Every row gives one point. To make a cloud, some directions were put in groups of two or more. Within a group, all points are equally far from the middle, so they leave a hole (a ring in 2 directions, a hollow ball in 3). The other directions are filled evenly. Then the cloud was stretched, turned, moved and blurred a little. How many holes are there, and how many directions does each take, smallest first?
(in the rows, 128 means zero)

Cloud (19 x 3):
[[173 163  96]
 [177 104 168]
 [121 136 111]
 [186 128 118]
 [162 173 103]
 [159 167 161]
 [165 139 108]
 [100 139 103]
 [166 156 121]
 [161 129  98]
 [146 171 102]
 [190 117 115]
 [173 106 183]
 [166 188 148]
 [112 144 103]
 [115 112 114]
 [132 172 159]
 [172 140 146]
 [130  94 171]]
Holes: 0

Cloud, 29 rows:
[[ 96  98 103 144]
 [173 113 123 123]
 [ 87 105 109 135]
 [141  86 162 149]
 [105 180 156 151]
 [161  97 125 147]
 [109 110 107 105]
 [ 63 153 146 176]
 [155 162 139 175]
 [ 63 114 137 161]
 [128  82 142 182]
 [103 172 141  96]
 [ 98 149  82 159]
 [152  84 133 131]
 [128 183 111 172]
 [148 144 100 116]
 [157 121 103 132]
 [160  89 166 126]
 [ 64 134 133 147]
 [154 113 122 195]
 [132 117  87 153]
 [ 95  83 137 204]
 [122 180 166 111]
 [118  76 154 130]
 [124 125 192 146]
 [165  89 137 119]
 [148 154 155 184]
 [ 86 162 154 115]
 [165  98 124 124]]
Holes: 1 (3)

Cloud:
[[130  69 124  91 102 174]
 [146 179 124 136 162 112]
 [163 155 146  53 158 140]
 [107 160 145 143 170 167]
 [111 108  80 102 166 103]
 [183 127 112 152  94 107]
 [175  99 117 151 169 120]
 [117 162 159  77 182 111]
 [116 159 121 142 180  90]
 [102 147 116 151 154 172]
 [ 89 141 157 128 114 109]
 [156 152 136  56 124 139]
 [165 148 160 151  77 164]
 [131 164  91 121 182 130]
 [117 149  77  94 127 120]
 [181 130 117 144 122 185]
 [158 148 107  64  77 106]
 [ 98 154 136 152 126 150]
 [111 150 110  62  90  86]
 [100 137 153 144 190 156]
 [150  75 107  97 139 161]
 [137 171  99 134 143 120]
 [106 139  76  89 105 104]
 [130  91 118 171 100 117]
 [115 152 116  63  90 119]
 [157  88 100 143 153 119]
 [118  99 110 157 161 145]
 [162 153 164 146  88 177]
 [158 164 168  74 158 138]
 [124 172 123 145 125 117]
 [157 103 154 161  97  93]
 [ 97 144 157  81 149 138]
 [118  82 166  93 149 155]
 [112 114 149 153 193 134]
 [159  84 128  83  84 132]
 [174 159  86  89 162 123]
 [106 159 156  92 125  97]
 [184 128  86 118  79  97]
 [130 178 134 138 119  85]
 [124 158  76 116 140  92]
 [122  91  98 136 175 166]
 [166 149 112  61 161 183]
 [134  78  97 120 152 165]
 [ 92  92 166 101 124 168]
 [112 163 141 140 181 149]
 [103 141 128  62 144 114]
 [124  81  87 112 131 115]
 [161 154 179 118 110 175]
 [116  75 110  89 107 129]
 [105 117 159 144 183 132]
 [156  99 170 100  73 143]]
Holes: 2 (2, 2)

Cloud (101 x 9):
[[ 98  99 126 123  79 110 114  94  73]
 [158 119 162  89 158 180 131 136 108]
 [100 155 145 163 127 108  81  98 146]
 [153 132 106 135 134 154  93 151 170]
 [ 95 165  95  87 113 159 150  68 147]
 [ 95 133 141 156 123 119 108 186 146]
 [112 171 167 173  81 126 117 153 134]
 [127 136 108 121 109 140 137 128 144]
 [125 156 128 104 166 107 161 141 132]
 [151 196 167 179 143 132  93 106 101]
 [164 153 156 113 158 168 106 154 146]
 [ 94 109 128 112 177 144 180 140 175]
 [143  90 156 171 133 113  93 161 129]
 [155  79 103 164 161  86 130 150 127]
 [ 83 145  95  87 149 175 108  93 122]
 [177 131 168 135 156 131 121  90  81]
 [176 176 137 174 105 121 124 124 159]
 [159 149  90  68 153 127 102 165 122]
 [153 146  97 123 109 132 186 143  83]
 [129 160  89 166 128 107  66 159 155]
 [160 143 192 107 127 188 131 131 122]
 [156 189  98  97 164 107  88  81 130]
 [151 187 135  87 113 126  75  97 156]
 [160 119 190  87 112 128 170 170 177]
 [182 120 105 130  94 123 134 134 130]
 [195 182 103 117 159 129 137 129  64]
 [164 155 143  73 172 168 161 133 123]
 [116 141  73 158  70 103  98 163 122]
 [158  86 129  64 119 123 150 123  59]
 [164 164 117 120 111 167 142 162 128]
 [149 157 103  89  99 147 127 109 157]
 [102 136 152 106 171 116  96 139 101]
 [122 136 134  93 169 142 126 183 140]
 [ 64 174 161 115 170 159 106 187 139]
 [160 185 148 160 123  98  94  83 155]
 [158 128 114 126 171  91  99  96 139]
 [152 134 200  93 108 119  91 142 144]
 [138 131 135 157 159 159  98 163  88]
 [127 119 148 181 138  94 164 115  81]
 [ 92 100 130 113 123 172 133 181 105]
 [112  95 161 132 148 146 150 107 178]
 [ 94 161  89  98 157  85 127  87 132]
 [ 88  88 123 151 106 132  94 170 112]
 [ 86 101 121 105  96 138 139  74 165]
 [158 111 190 153 153 107  62 169 164]
 [102 176 169  86 161 137 144 161 134]
 [138 151 112  86 104 112 159  93  95]
 [110 118 126  84  80 139 135  86 110]
 [141 147 139  75 102  91 131 149 164]
 [ 85 175 155 180 154 136 150 121 178]
 [200 132 131 109 134 115 155  99 134]
 [124 116 150 109 172 157 152 125 152]
 [ 85 139  89  72 159 171 109 128 149]
 [187 153 110 125  79 187 142 170 121]
 [128 180 187 113 122 154 150 113 170]
 [128 105 157  69  76  86  90 120 137]
 [142 146 130 142 101 114 122  86  62]
 [182 156 125  93 144 159 154 110 132]
 [134 143 139 161 168 150 126 185 120]
 [179 118 112 143  85 165 114  96 118]
 [102 138  90 154  95 105 117 170  60]
 [163 168 178 110 109 177 186 130 125]
 [116  83 108 110 188 169 157  90 156]
 [103 121 129 186 130 136 168 135 142]
 [147 110 150  85 171  92 145 148  82]
 [113 138  98 117 130  96 161 117  96]
 [146 163 131 159 115 103 179 158 101]
 [163 179 183 187 131 193 133 165 103]
 [135 161 147 122 103  98 167  81 137]
 [105  80  90 149 149  90 114  87 114]
 [174 166 131  77 155 203 137 172  93]
 [190 160 148 135  97 113 170 164  88]
 [129  90 207  94 115 162 162 147 137]
 [148 157 160 135 174 101 124 151  74]
 [165 128 104 120 171 110 118  79  97]
 [164 136 167  93  79 112 137 165 112]
 [103 105 125 100  82 151 182 150 165]
 [184 152 163 199 109  98 130 163  95]
 [121  98 174 133 137 129 118 143 141]
 [141 158 157 117 161 199 113 152 100]
 [102 132 117 173  98 134 138 121  89]
 [147 154 162 128 140 114 126 155  83]
 [127  85 114 165 129 103  82 123  97]
 [105  96 106 119  79 178 134 102 113]
 [149 171 108 169 134 123  68  90  88]
 [176 133 137  95 152 143 152 182  70]
 [ 73 129 153 150  83 172 111 185 106]
 [161 138 156 151 150 187 148 170 143]
 [176 105 133 129 147 180 155 177 159]
 [173 155  93 134 128 142 113 184 114]
 [138 168 116  99 131 173 108 113  78]
 [103 149 116 189  84 118 169 120 133]
 [ 84  93 134 122 145 158 145 196 170]
 [127 151  99 134 146  93 142 133 104]
 [120 104 124 134  81 107 142 129 129]
 [150 150 117 150 161 176 145 168  82]
 [143 177 156  99 148 152 162 130  81]
 [147 110 140  85  63 166  93 135  67]
 [ 97 100 129  78 167 135  77 117 117]
 [158 140 202  86 186 175 120 142 116]
 [119 175 115  74  87 148 144 149  79]]
Holes: 0

Cloud (93 x 9):
[[107 108 117  84 159 148 113 139 131]
 [102 209 172 147 112  99 148 129 124]
 [179 176 117 122  99 106 129 167  87]
 [183 153 191 164  96 116 151 155 122]
 [144 130 115 137 131 102 144 139 111]
 [180 160 143 147 155 105 152 103 187]
 [103 118  76 101 118 126 149 152 146]
 [173 161 172 186 124 148  85 141 174]
 [165 156 135 151 128  91 174 150 148]
 [213  50  81 136 145 159  90 139 145]
 [149 126 120 145  87 159  65 118 126]
 [103 156 196 181 113 119 132 108 160]
 [ 83 164 124 110 173 160 122 110 147]
 [150 150 147 108 165  94 189 119  89]
 [119 143 133 127 120  90 139 170 108]
 [ 69 114 106  68 133 135  95 180 137]
 [ 88 171 104 164 166 147 121 110 116]
 [147 191  98 127 130 135  91  88 114]
 [187 112  93 127 174 142 103  90 144]
 [129 135 105 181 162 142 174 152 151]
 [147 130 117 116  48 117 170 112 117]
 [172 128  86 145 129 140  85 126  82]
 [146 170  91  69 122 102 104 118  96]
 [161 158 170 171 177 110 177 120 168]
 [182 120 130 104 167 126 135  97 113]
 [143 141 132 203 201 121 111 139 165]
 [135 176 111 145 114  87 103 101 172]
 [133  92 154 169 136  96 121 101 105]
 [132 100 132 101 122 154 117 168  64]
 [115 132 145 167 165  77  79 118 112]
 [125 143  72 149 104 121 103 113 120]
 [167  93 154 105 158  83 110 101 144]
 [137 183 132 123 129 114 148 141  98]
 [148 101 134 102 113 103 131 144 175]
 [149 175 100  95  99 125 177 109  88]
 [137 185 193 184 111  77 135 103 103]
 [168 121 149 117 127 134 117 125 117]
 [165 150 113 163 124  62 132 138 114]
 [127 194 149 176 147 184 156 129 114]
 [170 186 145 144  96 113 126 111 154]
 [134 134 111 139 127  86 107 101 175]
 [165 117 125 115 197 169 134 110 144]
 [144 173 104 191  42 126 117 138 126]
 [174 113 128 133 112 154 155 127 105]
 [ 97 209 141 153 157 107  88 110 157]
 [101 140  69 126 117 143 123 137 110]
 [165 131 134 113  95 159 163 104 113]
 [141 201 176 164 164  75 133 114 138]
 [ 81 207 167 105 134 124 158 113 106]
 [ 87 149 120  72 127 132 130 153 115]
 [156 128 162 156 141  88 171 146 175]
 [173 160 107  68 174  76  96  86 111]
 [138 188 174 177  89 134  84 117 115]
 [160 114 129 176 124  81 156 145 140]
 [131 109 103  96 132 112 178 108 112]
 [167  86 145 111 144 111 108 104 116]
 [114 201 132 135 127 128 160 149 177]
 [226 135  96 179 172 175 114 119 162]
 [116 140 115 127 137  85 173 166 131]
 [140 111 132  99 125 132 158 139 163]
 [127 141 109 209 121 115 146 149  91]
 [134 141 156  96 147 112 111 112 119]
 [133 163 135 116 159 104 161  84 164]
 [199 130 116 182 136 103 129 148 162]
 [169 121 154 183 179 120  80 137 148]
 [143 135 112 113 150 170 183 110 149]
 [143 139  80 110 134 141 109 115 106]
 [152 143 199 175 145 103 156 136 166]
 [205 105  99 117 159 102 138  97 129]
 [203 101 144 110 136 152 150 150 117]
 [ 66 186 182 147 105  97 125 145 158]
 [147 145 133  89  81 100  98 110 106]
 [187 158 151 129 123  80  95 133 115]
 [113 153 104  59 171  99  94 129  87]
 [173 133 121  48 133 168 141 155 124]
 [155 173 102 157 123 200 161 113 123]
 [115 171 118 154 122 130 142  56 122]
 [138  90 107  98 126 123 119 129 162]
 [169 103 147 114 171 143 176 100 157]
 [148 135 108 174 106  59 175 164 118]
 [194  85 128  73 107 107 170 129 106]
 [136  83 156 149 132 164 155 135 134]
 [121 162 148 194 123 135 193 112 182]
 [125 198 161 149 136 151 114  95 137]
 [ 98 109 132 110 111 173  91 147 117]
 [148 188 134 139 116 138 112 112 199]
 [146 158 147 159 163 122 133 117 109]
 [163 101 107 139  99 144 135 145 174]
 [144 108 179 136 172 150 128  95 111]
 [132 140 157 150  83 124 147 152 171]
 [233  99 126 119 166 156 180 106 141]
 [156 125 135 184 166 106 190 120 150]
 [167 119  81 136 151 146 114 107 193]]
Holes: 0
